Each row of a before or after table is a point. One or more steps were done to the points. Then noise was added and the rows were shuffled. The steps act on how far a point lies along the listed directions, d1 being the first. Write out the steps. A step turns or swaps two directions, mirrors them in a line or flattens them onto one, adds a multiple of one to another, or multiplies one. Angles are multiples of 10 degrees, from the lower direction toward the higher: turns from -170 to 170, lines from 10 to 170 but not 90. Use the fewest steps. Two steps may share a direction if one is a turn and the other turns, adds or multiplies; they go together, in the order done. Otherwise the lowest direction goes first.
In the rows, zero is written as 128.

Directions:
(1): [110 109 168]
(2): [ 85 129 109]
(3): [121 172 146]
Before (11 x 3):
[[141 125 128]
 [145  93 136]
 [126 104 103]
 [144 113 140]
 [202 136 159]
 [109 190 120]
 [172 186  92]
 [110 113 124]
 [116 113  96]
 [152 131 126]
 [158 123 111]]
After (11 x 3):
[[120 117  91]
 [ 88  92 163]
 [194 117 167]
 [155 146 110]
 [152 110 115]
 [115 137 109]
 [151 116 135]
 [133 127  96]
 [144  54 149]
 [140 124 129]
 [147 140 126]]
Steps: mirror d1 and d3 in the line at 50 degrees

Directions:
(1): [161 145  80 112 128 105]
(2): [163  80 137 107 110 140]
(3): [126 148 161  98  99  92]
(4): [ 90 100 112  93 151 111]
(5): [128 101 126 169 121  83]
Before (12 x 6):
[[175  73  97 144 142 161]
 [140 100  93 126 154 155]
 [137  96 139  75 105  81]
 [134 131 132 208  96  98]
 [156  81 117 112 142 162]
 [133 129  96 144 124  96]
 [112 118 122 110 136 128]
 [134 118 111 205 130 114]
 [138  65 107 136 132 109]
 [140  71 153 144 119 152]
 [138 121 108 108 135 135]
 [162  98 108 135 128 119]]
After (12 x 6):
[[149 110  90 201 116 105]
 [120 131 200 128  92 106]
 [101  93 127 108 155 140]
 [140  92 121 131 108 109]
 [ 87  87 147 142 133 100]
 [119 109 140 104 131 139]
 [117 130 134 107 123 122]
 [ 85  76 141 145 165 156]
 [115  90 149 146 135 133]
 [135  90  87 179 142 102]
 [ 84 107 152 122 160 155]
 [ 75 132 140 167 152 131]]
Steps: turn d1 and d2 by 100 degrees; turn d3 and d4 by -50 degrees

Directions:
(1): [169 150 101 135 113 104 156 151 169]
(2): [131 123 106 121 133 200 123 153 148]
(3): [136 117  87 119 152 127 121  67 148]
(4): [125  92 101 150  72 121  96 130 125]
(5): [102 115  78 125 154 110 150 159  96]
(6): [151 124 130 187 130 149 162 110  99]
Before (10 x 9):
[[142 139 150 132 135 132 152 142 139]
 [146 123 123 166 155 176 145 114 124]
 [130 126 114 140 133  93 155 152 100]
 [115 155 124 126 158 117 140 144 127]
 [147 117 116 143 115 174 117 119 131]
 [111 118 131 136 120  81 137 130 102]
 [151 128 108 152 138 151 145 127 139]
 [146 137 135 133 142 120 157 121 147]
 [149 130 122 129 144 162 132 106 156]
 [133 149 114 135 148 127 163 149 124]]
After (10 x 9):
[[115 123 135 130 160 110 153 116 109]
 [120 124 187 142 120  77 119  92  82]
 [128 111 101 144 151 206 131 135 126]
 [155 122  98 162 160 235 149 142 148]
 [118 125 137 128 148 139 151 148 117]
 [112 136 153 129 149 162 132 122 108]
 [113 153 159 126 152 126 121 121 124]
 [150 111  69 139 125 233 127 160 149]
 [120 130 186 146 101   8 128  81  93]
 [136 117  76 123 163 209 141 144 153]]
Steps: turn d1 and d5 by 140 degrees; multiply d2 by 3

Directions:
(1): [142  85 131 148 126 119 148 136  86 101 184 150]
(2): [153 138 115  91 158 114 146 116 178 123 156 172]
(3): [125 130 159  81 132 164  94  82 102 110 143 126]
(4): [154 131 183 145 108 127 154 109 122 139  90 174]
Before (14 x 12):
[[107 152  77 109 131 125 110 136 150 133 132  80]
 [136 120 208  97 106 165 117  68  83 104 145 161]
 [155 169 125 118 130 124 138 127 187 149  92 139]
 [140 138 165  95 130 145 135  97 125 137 146 192]
 [107 137 114 144  90 125 109 140 100 130 110 105]
 [121 133 190 106 117 162 106  83  94 114 129 137]
 [150 130 224 115 106 171 132  82  73 130 129 162]
 [ 91 152  71 158 126 110 165 154 142 139  97 121]
 [120 128 145 142 122 132 118 125  96 121 135  98]
 [186 121 175 102 123 130 128  82 122  85 119 185]
 [145 114 171 160 104 129 122 116  92 123 101 144]
 [131 126 178 102 102 165 112  98 105 131 135 137]
 [116 136  82 119 152 131 129 141 176 132 149 126]
 [132 124 105  81 154 123 135 124 152 110 179 132]]
After (14 x 12):
[[163 136 162  90 127 153 121  86 122 109 151 156]
 [116 135  93  87 136 140 103 112 122 109 168  94]
 [134 139  98  94 153 110 148 137 181 126 151 132]
 [125 118 103 103 153 144 125 117 150 115 180 142]
 [102 112 111 117 129 146 143 106  71  86 177 140]
 [115 139 129 151 123 123 122 141 119 132 119  88]
 [109 171 152 143 114 132 125 130 158 157  60 113]
 [134 163 145 123 125 125 148 122 164 166  97 180]
 [177 150 150 139 118 105 144 122 173 126  52 167]
 [133 174 178 159 100 133 151 139 150 184  42 129]
 [110 131 116 136  94 130 101 134  88 122 128 107]
 [136 123 156 176 102 121 124 130 107 137  78 128]
 [122 155 147 132  98 141 128 137 157 168  79 117]
 [117 175 151 150  98 120 145 136 181 172  40 127]]
Steps: mirror d1 and d3 in the line at 140 degrees; turn d2 and d4 by 10 degrees

Directions:
(1): [179 130 165 149  90 162  95 105 109 146 129 136 179 136 160 137 124 147]
(2): [148 119 171 142 123 144 171 154 107 109 125 154  80 176 108 141 126 166]
(3): [107 158 127 116 174 165 126 161 127 115  94 125 172 170 144  96 160 137]
(4): [118 109  97  88 128 171 105 160  85 110 168 150 112 124 162 133  93 119]
(5): [141  81 162 105 128 128  99 114 114 119 102 130 123 141  90  68 114  83]
Before (11 x 18):
[[148 115 191 139 148  91 132  95 149 114  86 118 116 133  82  81 135  95]
 [ 96  77 143  96 131 132 146 159 104  96 135 155  84 148  83 117 125 110]
 [136 159 173 175 138 120 171 126 126 142 130 124 154 166 129 163 150 187]
 [116  94 120  69 115 150  86 135 104 117 149 145 108 129 102  87  86  92]
 [167 131 146 157 104  77 110  73 185 159 122  88 181  84 115 119 131 121]
 [130 182 123 147 147 113 170 145 158 124  91 125 147 138 109 160 171 165]
 [138 139 135 155  98 131 152 141 114 123 158 164  88 124 154 181 117 155]
 [135  69 177 112 127 171 111 141  84  87 114 142 121 197 107  77 141 140]
 [144 150 149 160  97  84 158 105 155 125 142 124  86  99  88 167 125 141]
 [ 85 138  86 107 141 105 137 157 142 113 146 120  53 106 103 138 128 127]
 [103 128  72 101 121 115 107 121 124 154 159 107 107  81 144 146  91  95]]
After (11 x 18):
[[130 142 113 150  98 124 131 125 125 135 160 151 111 102 161 175 117 135]
 [181 123 177 164 101  89 140  89 172 147 116 107 149 117 102 125 127 146]
 [122  77 149 104 130 162  83 123  98 100 119 123 152 163 121  67 141 116]
 [123 165 149 172 139 110 152 113 138 150 131 111 181 143 142 156 154 166]
 [ 81 137  86 106 139 106 137 159 141 119 144 121  58 105 102 138 128 128]
 [112 123  99 112 119 123 133 139 112 140 158 125  78 112 133 151  89 114]
 [147 113 185 138 149  87 129  94 149 117  85 114 120 128  85  80 137  89]
 [136 152 138 159  98  78 148  96 163 128 142 114  98  87  94 161 125 134]
 [ 88  83 121  90 135 124 123 142 112 106 137 142 108 122  92 107 122  93]
 [127 182 114 143 150 110 160 140 164 127  92 118 153 128 115 159 173 158]
 [118  98 124  69 113 152  89 140 105 117 148 149 108 136  99  89  86  99]]
Steps: multiply d2 by 0

Directions:
(1): [137 142 105 150 106 123 115 180  87 137  94  72 109  84 126 122 105 124
 103 114 156 105 151 145 103  86 152 122 173 119 144 174]
(2): [129  99 163  66 147  98 121 145 144  70  89 123 131  73 117  99 110 122
 162 164 120 123 129 122 102 123 100 158 116 106  96 146]
(3): [173 166 181 127 164 176 111 152 103 134 124 108 120 168  86 128 145 125
 191 139 133 111  97 135 117 114 110 112 114 130 170 140]
Before (9 x 32):
[[130 115 166  90 139  97 129 123 121 100 121 128 128  97 113 128 114 135
  136 153  89 136 147 139 132 137 125 144 123 131 115 128]
 [163 141 166  93 162 137 120 197 104  92  76  92  99 122  70 111 131 116
  197 177 141 110 110 142  90 100 112 125 103 125 144 155]
 [109 152  37 243  83 139 171  90 140 194 183 143 156 179 175 160 148 141
   51  71 136 134 156 116 155 146 185  80 166 158 143 102]
 [108  97 147  93 122 110 123 122 158  83 128 133 120  86 137 107 110 132
  125 148 129 135 144 117 119 126 131 149 112 126 105 123]
 [103 138 145 151 147 158 144  58 161 157 195 211 139 221 138 147 166 131
  141 113  97 152  95 131 151 182 106 116  87 133 125  63]
 [101 101  99 101 103 101 160  58 192 116 173 177 142 137 160 109 149 128
   97 140  91 156 129  95 165 164 127 141 103 127  93  65]
 [145 123 117 140  99 114 126 165  96 129 127  98 123 109 136 117 120 132
   93 114 158 103 146 144 103  77 139 123 186 116 118 143]
 [144 112 156 117 149 155 117 112 158 117 130 154 155 171 100 146 157 136
  176 145 113 141 104 134 154 136 105 130  91 128 139 120]
 [126 138 131 122 134 109 113 157 113 112  99  97 111  83 137 108  99 132
  122 146 135 100 150 134 108 109 131 114 133 120 137 159]]
After (9 x 32):
[[144 140 112 168 103 143 137 137 105 163 165 125 128 173 138 141 147 137
   90 100 148 116 129 141 127 100 141 103 172 138 134 111]
 [103  93 189  60 164 110 131  91 179  71 133 196 138 127 122 102 133 122
  185 164  86 140 104 125 106 170  68 162  75 100  80  98]
 [129 124 144 118 115 130 113 156 125 106 119  98 106  87 125 108 110 132
  124 134 149 118 140 132 109  96 146 136 136 127 134 146]
 [125 159 106 163 119 133 114 144 106 152 129 101 107 121 147 130 112 137
   99 121 142 106 148 137 125 112 148  90 139 136 160 143]
 [131 129 152 113 127 106 124 147  95 114 113  96 112  88 112 130 106 133
  120 133 103 121 159 148 122 115 141 137 151 129 130 145]
 [128 140  85 151 112 120 136 186  99 131  95  87  96 110 112 129 122 122
  110 133 155 118 148 149 109  99 160 114 141 137 139 148]
 [129 128 130 158 154 148 171  49 192 134 193 199 180 212 140 143 174 139
  158 128  93 148 109  89 159 188 119 109  83 151 124  59]
 [141 113 153  61 134 111 133 116 165  78 119 128 129  95 120  78 130 116
  159 170 105 128 122 106 123 127 102 149 106 107 104 115]
 [132  86 140  95 132 118 120 134 156  89  97 135 150 106 110 129 131 133
  156 154 117 131 125 136 131 118 106 148 109 108 112 144]]
Steps: turn d1 and d2 by -70 degrees; multiply d3 by 0
